Rows are points. To make a cloud, some directions were put in groups of two or more. Within a group, all points are equally far from the middle, so they leave a hole (a ring in 2 directions, a hollow ball in 3). The other directions are filled evenly. Then the cloud was stretched, turned, moved and blurred a little. How many holes are there, and how many directions does each take, smallest first?

Cloud (22 x 3):
[[-0.05  0.19 -0.44]
 [-0.19 -0.23 -0.26]
 [ 0.23  0.31  0.38]
 [-0.29 -0.13 -0.02]
 [-0.29 -0.24  0.11]
 [ 0.50  0.26 -0.12]
 [ 0.24 -0.24 -0.34]
 [-0.21 -0.38 -0.20]
 [-0.03  0.41  0.32]
 [ 0.31 -0.27 -0.29]
 [ 0.43  0.09 -0.23]
 [ 0.39  0.22 -0.31]
 [-0.13 -0.33  0.41]
 [ 0.38  0.27  0.32]
 [-0.22 -0.47 -0.17]
 [ 0.39  0.19 -0.32]
 [-0.16  0.14 -0.35]
 [ 0.44  0.28  0.23]
 [ 0.01 -0.18 -0.38]
 [-0.14 -0.10 -0.32]
 [ 0.03  0.25  0.37]
 [-0.21 -0.29 -0.21]]
Holes: 1 (2)

Cloud (29 x 4):
[[-0.22  0.32 -0.31 -0.19]
 [-0.04  0.44 -0.37 -0.01]
 [ 0.35  0.02  0.40  0.17]
 [-0.09 -0.60  0.27 -0.19]
 [-0.02  0.00 -0.37 -0.35]
 [-0.29  0.23 -0.38  0.16]
 [ 0.09 -0.58  0.11  0.06]
 [ 0.48  0.18  0.19  0.24]
 [ 0.03 -0.04  0.33  0.26]
 [-0.36  0.22 -0.17 -0.17]
 [-0.07 -0.40  0.08  0.24]
 [-0.03 -0.10  0.20  0.33]
 [-0.26 -0.09 -0.51 -0.39]
 [-0.13  0.08 -0.70  0.08]
 [ 0.16 -0.03 -0.58  0.10]
 [ 0.01 -0.06  0.42  0.13]
 [ 0.24 -0.43 -0.06 -0.08]
 [-0.39 -0.43 -0.16  0.03]
 [ 0.08 -0.09 -0.60 -0.01]
 [-0.20 -0.11  0.35 -0.06]
 [-0.44 -0.15  0.11 -0.28]
 [ 0.07  0.02 -0.29 -0.31]
 [-0.33  0.09 -0.40  0.17]
 [-0.15  0.22 -0.63  0.16]
 [-0.33  0.04 -0.27  0.19]
 [-0.23  0.06  0.15  0.14]
 [-0.21 -0.15 -0.60 -0.30]
 [-0.47 -0.33  0.11 -0.34]
 [ 0.35 -0.21 -0.24  0.20]]
Holes: 2 (2, 2)

Cloud (31 x 4):
[[-0.12 -0.36  0.26 -0.24]
 [-0.33 -0.05  0.25  0.10]
 [-0.30  0.27  0.59 -0.25]
 [-0.23  0.08  0.10 -0.66]
 [-0.27 -0.24  0.27 -0.05]
 [ 0.22 -0.06  0.05 -0.53]
 [-0.22 -0.20  0.04  0.07]
 [ 0.14 -0.03  0.51  0.10]
 [ 0.05 -0.17 -0.44 -0.12]
 [ 0.31  0.38  0.03 -0.28]
 [ 0.45  0.04 -0.21 -0.28]
 [ 0.22  0.30  0.42  0.25]
 [-0.22  0.27  0.36 -0.53]
 [ 0.19 -0.06 -0.20  0.33]
 [-0.13  0.19 -0.34 -0.36]
 [ 0.21  0.56 -0.01  0.07]
 [ 0.22  0.17  0.45  0.23]
 [ 0.29  0.43 -0.25 -0.14]
 [ 0.45 -0.12 -0.13 -0.21]
 [-0.18 -0.35 -0.06 -0.29]
 [-0.02  0.38  0.53 -0.23]
 [ 0.29  0.39  0.05 -0.28]
 [ 0.21 -0.17  0.06 -0.51]
 [-0.16  0.39 -0.22 -0.23]
 [-0.21 -0.08  0.05  0.19]
 [ 0.22  0.50  0.30  0.13]
 [ 0.07 -0.25  0.40 -0.09]
 [ 0.22  0.39  0.37  0.23]
 [ 0.01  0.44  0.05  0.34]
 [-0.02  0.53 -0.08  0.09]
 [-0.21  0.35 -0.18 -0.27]]
Holes: 2 (2, 2)
